Each row of a before or after table is a point. The points were changed in one or more steps. Then noise was added and the rows were shuffled. The steps act on how far a point lies along the listed directions, d1 being the first. Name the steps. A step turns or swaps two directions, mirrors them in a line or flattens them onto one, adds a multiple of one to another, or multiplies one. Angles are multiples of 10 degrees, from the lower direction toward the higher: turns from -170 to 170, lines from 10 to 170 but not 90. Use the fewest steps. Two steps may share a direction if one is a turn and the other turns, adds or multiplies; they go together, in the order done. Otherwise the lowest direction goes first.
In the rows, 128 means zero.

Directions:
(1): [140 103  79]
(2): [139  80 155]
(3): [182 144 133]
Before (8 x 3):
[[108 160 116]
 [120 123 137]
 [119 136 116]
 [ 98 128  92]
 [154 143 148]
 [140 145 164]
 [172 116 104]
 [137 121 123]]
After:
[[179 107 192]
 [107 138 111]
 [ 94 145 120]
 [ 44 145  70]
 [111 109 142]
 [143 135 117]
 [213 177  84]
 [205 132 165]]
Steps: add -1.5 times d1 to d2; multiply d3 by 2.5

Directions:
(1): [163 129 157 158  71  97 164  97 137]
(2): [140 218 138 146 139 128 129 154 129]
Before, 14 rows:
[[137 140 131 144 116 123 119 115 129]
 [152 117 138 130 111 104 144 121 120]
 [138 110 138 138 100 110 138 105 134]
 [141  77 130 129  92 102 137  99 131]
 [ 83  53  93  79 183 159  89 139 114]
 [142  71 143 116  96 113 138 109 125]
 [ 85  60  83  73 180 176  86 150 119]
 [149  75 140 128 111 124 142 105 138]
 [108 125 129 112 153 148 129 129 124]
 [138   7 123 109 103 115 153  87 137]
 [120 112 119 126 110 127 128 115 145]
 [ 91  93 109 109 147 139 116 120 110]
 [142 126 122 130  98 115 147 104 130]
 [100 103  88 106 171 151 103 144 113]]
After:
[[ 87  40  97  81 175 152  97 129 112]
 [102  90  86 103 166 146 104 138 113]
 [148  82 148 120  90 109 143 107 128]
 [147  87 133 136  88  96 140  96 131]
 [152 124 139 131 112 105 144 124 120]
 [143 132 123 131 100 113 148 108 131]
 [ 87  43  85  73 173 172  90 140 122]
 [125 112 116 128 110 125 129 114 146]
 [136 143 131 146 118 125 118 117 131]
 [146  17 132 116  90 107 162  84 137]
 [106 120 130 111 150 148 129 128 126]
 [153  84 143 129 104 123 145 105 138]
 [142 117 138 141 100 107 140 110 135]
 [ 92  86 113 109 145 136 118 116 111]]
Steps: turn d1 and d2 by 10 degrees

Directions:
(1): [165 153  78 146 131 147 133 124 151 166 152  95 122 204]
(2): [179 133 159 136 151  66  81 108 161 113  80 113 129 143]
Before (9 x 14):
[[ 73 124 108 133 120 178 163 152  90 138 166 146 126  90]
 [104 131 128 117 113 155 140 122 105 129 153 124 111 102]
 [ 74  84 225 123 135  79 110 125 113  70  81 179 131  10]
 [ 82 124 111 122 107 177 166 148  95 135 169 161 117  95]
 [ 66 120 148 116 115 157 151 137  91 107 148 177 132  52]
 [115 141  89 151 113 154 157 136 131 170 159 123 110 149]
 [121 144 129 111 129 108 142 129 153 113 121 120 142 136]
 [112 123 134 132 133 139 147 122 105 100 126 142 124  93]
 [ 86  92 203 108 123 124 152 127  86  85  95 156 147  43]]
After (9 x 14):
[[116 136 101 144 132 152 141 142 117 147 153 123 123 130]
 [124 139 103 136 122 156 144 137 120 145 156 139 114 136]
 [118 142 126 110 126 112 146 129 151 116 125 121 142 136]
 [183 162  60 180 140 148 136 119 180 194 165  75 113 248]
 [127 139 121 123 118 144 130 116 120 134 147 112 110 129]
 [144 140 102 144 138 145 145 116 126 126 136 114 121 149]
 [144 164  84 147 130 161 139 123 143 162 168 121 126 179]
 [ 96 118 148 135 118 121 139 134 118 129 124 151 117  79]
 [177 151  83 152 132 165 164 116 145 176 150  76 134 226]]
Steps: multiply d1 by -1; multiply d2 by 0.4

Directions:
(1): [ 95 169 119 103 141 123 129 118 104 147 125 150 119 156 207 149 134 103
 135 104  61 126 146 142 154 125 103  45 146  67  91  90]
(2): [113  36 184 113 148 144 124 175 130 148 142 164 168 108 102  89 136 161
 115 155 112 134 155 109  74 127  78  96 153  94  98 116]
(3): [118 163  82 106 104  59  94 127 136  93 218 154 171  72 141 134 124 123
 146 173 153 163 134 128 119 166 102 139 111  94 122 134]
(4): [ 95 187 183 138 122 115 136 179 103 133 138 132 121  77 129 129 156 135
 141  67 111 178 139 138 119 123 125 159 219 155 175 132]
Before:
[[148 113 155 146 128 131 126 160 131 136 111 115 125 100  76 116 145 148
   97 122 149 145 125 102 108 116 145 172 137 170 157 146]
 [103 178  91 106 118 100 104 132 104 110 182 142 138 108 169 159 125 116
  160 129 112 163 112 154 144 148  89  96 134  81 103 122]
 [162  58 131 131 139 144 138 122 157 128 112 124 135 158 115  90 114 138
  115 169 143 103 119 110 114 125 135 107  63 128 112 131]
 [101 236  86 126 126 112 130  91  92 130 138 115 106 142 187 166 125  72
  134  89  98 153 110 168 175 135 130  98 149 127 117 106]
 [124 103 114 106 135 135 110 113 136 135 157 158 152 118 143 110 111 125
  140 162 107 120 146 122 128 143  97  78 113  88  82 112]
 [158  67 147 136 136 152 135 139 147 127 100 137 114 139 105 103 115 145
  123 145 119 111 117 126 115 114 137 148 114 159 135 132]
 [117 215 105 129  93  97 128 123 100 128 125 122  99 129 169 156 133  87
  155  80  99 150 123 145 161 134 153 121 156 139 143 116]
 [115 174 114 102 116  88 109 116 134 118 151 130 136 123 179 148 130 105
  133 136 104 148 152 120 152 133 117 100 113  84 105 108]
 [132  56 144 129 124 157 119 127 136 151 109 143 144 152 113 116 137 147
  110 151 124 110 135 124 109 126 116 109 107 109  95 123]
 [127  44 182 143 150 183 144 153 129 152  81 114 119 153  98 108 145 139
  104 122 139 109 125 116 115 113 138 134 132 155 123 137]
 [112 169 102 118 119 119 127 107 113 129 128 114 125 149 170 149 130  91
  128 120  86 102 127 138 159 127 131  87 103  93 122 125]
 [ 98 110 194 149 152 169 161 155 124 146 101 124 108 130 110 100 142 139
  117  94 105 131 122 114 119 101 135 147 174 155 153 133]
 [139  98 144 139 139 159 143 112 132 141 106 129 115 150 105 117 117 147
  124 149 150  95 118 127 112 116 146 130  92 140 127 137]
 [104 249 116 126 122  90 126 128  98 130 142 136 122 113 196 169 164  78
  160  91  82 164 160 139 163 127 120 101 167  93 151 100]]
After:
[[105 103 180 135 121 151 130 153 114 158 107 141 129 127 132 118 154 141
  123 103 102 139 140 137 115 119 114 117 169 121 122 119]
 [142 151  79 130  92  99 113 106 130 109 153 117 129 125 123 134 115 107
  144 146 149 134 115 127 142 148 148 143  93 138 127 133]
 [124 127 188 138 142 151 154 161 125 148  85 120 106 140 134  97 141 137
  123  88 105 138 131 126 118 107 135 114 159 155 152 124]
 [160 137  80 127 116  99 115  99 146 106 148 133 157 130 123 142 136  97
  140 186 149 116 145 116 132 142 122 131  66 105 122 125]
 [ 91 139 178 127 131 115 123 174 108 127 155 144 139  88 143 132 161 123
  132  98 126 162 145 138 115 140 111 140 183 125 147 132]
 [141  80  95 127 136 162 116 113 132 123 121 116 120 159 111 135 107 136
  134 151 135 112  98 134 137 130 110 105  84 113  84 132]
 [138 151 113 122 117  97 111 136 128 123 148 127 131 101 122 135 134 127
  105 139 130 153 129 113 126 130 134 129 119 123 128 138]
 [136 159  84 131 121 124 123  90 122 121 146 106 126 136 120 140 107  97
  117 142 152 139 103 144 137 144 130 140  99 151 115 127]
 [121 133 135 138 118 136 138 131 120 133 120 104 124 130 118 126 144 107
  119 116 110 103 124 129 136 119 140 124 119 134 153 137]
 [130  82 166 124 156 181 137 131 126 158  99 137 124 139 126 100 122 135
  132 126 101 109 146 119 125 116 112  87 143 126 101 113]
 [107 159 169 136 130 144 147 142 107 146 124 134 109 116 127 124 133 145
  143 107 133 130 133 136 116 114 139 140 155 142 152 134]
 [145 101 140 117 133 139 127 112 151 129 104 109 124 156 127 130 121 126
  114 141 124 120 140 107 140 113 139 115  90 118 103 124]
 [129 130 150 126 129 120 132 159 129 125 130 148 115 112 140 118 126 135
  143 107  95 139 128 143 125 119 127 140 155 144 150 127]
 [ 83 162 136 121 125  91 127 151 132 111 194 150 150  79 145 112 139 125
  134 143 125 165 133 117 113 138 105 141 152 104 142 136]]
Steps: flatten d1 and d2 onto the line at 70 degrees; turn d3 and d4 by -110 degrees
